Every row gives one point. The window is the flat piece filled in between its corners: a triangle in 3 columns, a solid with four corners in 4, and so on. A path goes straight from each point to the next, and from the last back to the first. List the points from which the path goes on through the window.

Window:
[[ -5  52 -10 -12]
 [ -7 -20  31  -7]
 [ 19   7  40 -30]
 [  1   3 -13   0]]
Path:
(1): [21 46 -3 15]
(2): [23 17 27 -1]
(3): [-16 -10  24 -43]
(4): [  3   3  13 -48]
(5): [-7 -3 28 18]
(6): [-4 60  2 -1]
(7): [ -3  30 -13 -22]
(8): [-13   8  11 -31]
(9): [ -5 -13  17  11]
(10): [23 31 -5  8]
(11): [ -7   7  14 -36]
(12): [  2  21  -2 -37]
Through the window after points: 2, 4, 6

Window, 8 rows:
[[ 46 -12  -2  22  -1  24 -50 -18]
 [-18  33   7  30   8 -52 -11  -8]
 [-33  24 -38  13  -1 -20 -19  12]
 [  8   0  60  -9  43  54 -46  10]
 [-22 -20 -11  14  -5 -46 -23   5]
 [ 29 -28 -43  53  29  13  -8   3]
 [ 15   0  -1 -37 -13 -54  -3  19]
 [  4 -16  50 -15   3  41   2  -4]]
Path:
(1): [  0 -13   0   4  44  -4 -22 -44]
(2): [-13   0  -8  -6  10  -6 -19  -6]
(3): [-12   9  17  40  -3  -5 -26  36]
(4): [  8   0 -11  37   5 -11 -22  17]
(5): [ -2  -5 -29  11  27 -11 -25 -11]
(6): [ 14 -10 -25  19  25 -10   0 -23]
(7): [ 27 -29   0  51   5  14 -43  34]
(8): [ 21   4  10  20  -5 -18 -28  18]
(9): [-20   3  -8  -5  21 -23  -7 -25]
(10): [ 26 -14  12   9  21   0 -16 -24]
(11): [ 19  -8   3  22   1  10 -38  18]
(12): [-12  20  19  11 -12 -18  -7  41]
Through the window after points: 2, 8

Window (11 x 11):
[[-50  -3   4 -20 -41  34  37  -7 -19  -4   4]
 [ 15  32  -7  25 -19  41  22 -15  17   8  -5]
 [-20 -10  18  29 -27  49  -1 -11   9  12 -39]
 [-16  -5 -29  29 -15 -18  31  -4  16 -44 -23]
 [ 40  -2 -42  42  19  -1 -10  45  35  33   6]
 [-27  10  33   4  31   6   5 -13 -28 -22 -20]
 [ 60 -29 -15 -34  -9 -21   2  14   8   2  15]
 [ -6  35  35  -1 -13   5  19   8 -49  24 -30]
 [ 22  19 -19  31   5 -43 -36  18  13 -15  10]
 [-23 -21  37 -10 -11 -19  33 -13   5   1   5]
 [ -5  10  29 -52  13 -12  -6 -11  19   5 -39]]
Path:
(1): [-11  20  18 -10 -28  27  19  24   9 -34 -27]
(2): [  3   1  34   4 -33  -2  46  14  17 -46   0]
(3): [-14   4  -1   0   1  12  -4 -20 -14  16 -19]
(4): [  3 -14 -17  11 -20  -7  -2 -45 -29  19 -12]
(5): [-17  23  45 -20  -1   1  27  32  32 -37  -7]
(6): [-32  14  26  13  -9  32  13  23  -2  -8  -6]
(7): [  5   7 -11  -4 -13   9  23 -37  -6   2  -9]
(8): [ -3 -10 -23  12 -15 -26  13 -33 -16  10 -12]
(9): [ 10  19  17 -10  13  12   8  35  15 -13   5]
(10): [ -6  -4  14   3  -7  17  11  13   2 -15 -10]
(11): [-13  14 -13   4   7  -9   0 -57  27  18 -23]
(12): [  9   8  -8   5  -1   2   3  -4   0  17 -27]
(13): [-10  10  38   7  -3  31  -3  26   1 -17  -2]
(14): [ 21  17   0   2  -7   0  12  36  13   4 -12]
(15): [ -4 -23 -31  35  24 -13 -21 -29   6  22  -3]
(16): [ -9 -16  12   8   9 -18  11 -53 -14  19   1]
Through the window after points: 6, 14

Window, 14 rows:
[[  1   0  -7   2   4  -4  10 -13 -29   8 -10  -2  23  35]
 [  9  16  15  32  16  13  -5  -7 -33   5 -31  11  10 -14]
 [-13  11 -32  -3   7  27  -5  15  -1   0 -10  11 -13   7]
 [ 50   5   7  33 -34  -1  -1  18 -12  13   6  60  -5  11]
 [  1 -32   5  21   7  17   5   1  20   9  19  -4  -3  23]
 [-28 -12  -4  14   2   0 -19   1 -36  10 -25 -38  20   6]
 [-14  44  33  30 -11 -10 -24  -4  -7  -5   6  -1  21 -43]
 [  7 -49 -17  -5  12 -10 -31  16  -2  -2   5  27  46  -6]
 [-14   2   7  -5  20  -6 -21  10  18 -26 -22 -11 -15 -22]
 [ -8   8  -9 -23  14  10  -8  19 -29 -13  26 -18 -35  10]
 [ 15  12 -22   2  15  -6   2  14   1 -18  13 -24  10 -10]
 [  4  41  10   5   3  14  14  31  26  45   0  -6  19   2]
 [  6   4  18  12  -2 -12  25  11   6 -30   7   2  11 -51]
 [ 26  30 -13 -39 -13  25 -14  24  37  17  15   1  18 -28]]
Path:
(1): [ 6  9 15 14 -1 12  6 20  6 -2 -6  3 19  2]
(2): [  6  20   3   7   0  13  -7  17  -5 -12  -1  10  16   5]
(3): [ 13  -1  -6  10 -14  -7  -4  -3 -11  33  13   7   1 -16]
(4): [-15  12 -19  -2   1 -23  18 -23  18  17  -3   0   0  -9]
(5): [ -1   6  18   9   9  29 -38  36 -25 -14  -1 -17  26 -14]
(6): [  9  15  17  10  -5  12  -5  20   0 -22   1  -6  16  -1]
(7): [ -5  17  -6   5   4  -1  -1   0  -1  17  -2  -3 -12 -19]
(8): [  4  10 -15   5   5   3 -13  -1   5  20  -6   5  12 -16]
Through the window after points: none

Window:
[[-16   2   8 -16 -28 -12  10  -4  -2  21   1  -9 -16  -1]
 [  6   4   7 -23  13  -6  -6  12   3 -38  27 -18  14 -23]
 [ -9   3 -13  -5 -60  10  -7  -7 -12 -10 -10  30 -10   1]
 [  0  23  -2 -16  16   3  11  14   9  17  15  -3   6   5]
 [ 16 -31  -5  18  23 -22   0  -1  13  25 -21  10  24   6]
 [ 13   6  25   2  14  -4  43   4  13  -7  -6 -10 -17  14]
 [-10   7  -6   8  13 -20  12 -12  12  10  -4   8 -10 -11]
 [ -5 -18 -12 -13   2  12   4 -16  14  -6   9 -17   3  -2]
 [ -7   8  -2   2 -27 -13 -14 -11  12  -4  31  11  12  12]
 [-12  13  -4   9   1 -15  25  -9  -9  -2  -2 -21 -13  30]
 [ 10 -22   0  -4   3 -17 -15   1  -9  14  21  16 -30 -14]
 [  2  -7  -2  17 -46  17  -7   6  -5   6   4  -1 -15 -16]
 [ 12   2  19   2  20  11  -3  -9  17 -15 -23 -26   1   9]
 [ 32  21  -6 -24   2   4   7   0  19 -23   6 -29   8 -11]]
Path:
(1): [  4  -6   9  11  -5   9   5 -12  -6  -4  -3 -10   1 -17]
(2): [ 18  -7  12   3  -1  -6  21 -24 -12   4   6  -5  13 -15]
(3): [ -7   7  -9 -16  -1   2  -2  18  30 -10   1 -12 -22  17]
(4): [ -5  -1 -21 -21   4 -24  -2   7  38   4  -7   0 -15  12]
(5): [  2 -10   3   3   0   3   5 -12  -2   1  10  -4   1  -6]
(6): [ 13  13   7  -7  -1  -1  17 -26  -6   4   7  -2   2 -13]
(7): [ -8  -3  -9   0 -12  -4 -13  18  12   2   6  -4  -1   8]
(8): [  6  19 -31  13  -3  -2   7  16  22  -9  -3  -9 -30  23]
(9): [ -3   2  22 -10   8  -8  22 -11  -8   6   5 -11  10   3]
(10): [  1   5   6   9   3  -1  10 -13  -9   1   1  -5  -5   2]
(11): [-13  -6  -3 -10  -9 -17   7   7  24   3  -2  -8  -7  13]
(12): [ -9  -3 -21  -5  -8  -6  16   5  19  -6  -6 -11 -17  -2]
(13): [  6   2   5  -3 -10  -3   2  -6  -5   4  11   5   5   2]
(14): [ 24 -23  29 -11  -9  -1  10 -23 -25  -1   7  -4   9  -5]
(15): [-13  10 -22   8  -1 -13  -2  14  28  -5  -4   5 -20   0]
(16): [  2   6  -7 -11 -22 -18   9  28  22   9  14  12 -31  21]
Through the window after points: 2, 4, 8, 16
